Every row gives one point. Two turns around zero, p and q, are shown by what they do to some points. Where does a point land after both, in the order given? Backwards means that the second turn is done in reverse. Each puzzle has new turns, and all numbers are rounded.
(in the rows, 128 means zero)

Turn p:
[122 189] -> [82 88]
[147  80] -> [156 171]
[134 177] -> [ 84 105]
[114  98] -> [161 134]
[123  96] -> [157 142]
Turn q:
[158 150] -> [123 165]
[ 95 143] -> [ 99 106]
[158  81] -> [184 132]
[115 181] -> [ 75 142]
[113  84] -> [159  94]
Where do these land?
p, then q: [112 124] -> [143 134]
p, then q backwards: [150  76] -> [184 125]
q, then p: [121 184] -> [141  73]

Turn p:
[124 189 115] -> [ 98 153  80]
[157  98 109] -> [127 142 171]
[117 138 123] -> [132 134 114]
[140 162 104] -> [103 160 112]
[119  63 208] -> [158  35 163]
[112 118 109] -> [150 143 128]
Turn q:
[104 125 127] -> [115 139 145]
[143 161 112] -> [109 113  97]
[160 151 108] -> [123  99  95]
[127  85 118] -> [149 112 164]
[ 72 187 160] -> [ 74 194 111]
[162  59 143] -> [199 111 157]
Where do these land?
p, then q: [163 114 148] -> [141 161 151]
q, then p: [160 148 133] -> [132 162 145]
q, then p: [ 90 194 165] -> [133 172  56]
p, then q: [103 103 116] -> [150 115 101]
q, then p: [124  82  78] -> [147  71 161]

Turn p:
[ 79  75 108  95] -> [191 163 115 166]
[153 102 124 130] -> [135 149 149 108]
[124 118 189 178] -> [ 62 164 138 152]
[172 147  70 151] -> [133 115 110  53]
[134 190 134 118] -> [107  69 122 127]
[106 135 143  96] -> [142 110 134 163]
Turn q:
[148 149  85 100] -> [146 113  85  95]
[128 128  98 147] -> [123 117 137  96]
[122 153 150 133] -> [111 155 120 137]
[173  96 199 175] -> [ 62 100 157 193]
[ 70 114 108  85] -> [198 154 140 119]
Where do these land?
p, then q: [143  65 149 129] -> [ 88 169  95 144]
p, then q: [139  81 162  98] -> [ 75 151 120 160]
q, then p: [ 93 185 109 117] -> [146  61 123 115]
q, then p: [125 152 119 150] -> [143 108 120 149]
q, then p: [179 173 121 146] -> [179 132  82 145]
q, then p backwards: [108  70 166 132] -> [125 112 175  75]
q, then p: [110 169  69 124] -> [179  79 151 124]

Turn p:
[ 80  97 141  97] -> [178 119 167 113]
[197  91  86 138] -> [ 75 200 137 132]
[ 94 124 126 150] -> [127 101 139 100]
[108 197 142 103] -> [146  74 106 176]
[161 131 145 152] -> [114 146  91 120]
Turn q:
[145 143  68  69] -> [104  86  69  86]
[ 90 137  99 160] -> [ 97 120 172 108]
[173  66 141 157] -> [103 168 109 193]
[112 143 137 179] -> [123 158 175 121]
[146 144 164  87] -> [179 124  97 127]
[102 135 159 116] -> [163 112 147 133]
Where do these land?
p, then q: [ 92 178 102 165] -> [105  89 148 186]
q, then p backwards: [168 153 128  95] -> [142 128 180 149]
p, then q: [155  76 124 111] -> [168 144 126  85]
p, then q: [ 91  64 148 110] -> [181 146  73 128]
p, then q: [134 170 139 160] -> [ 83  99 135 136]
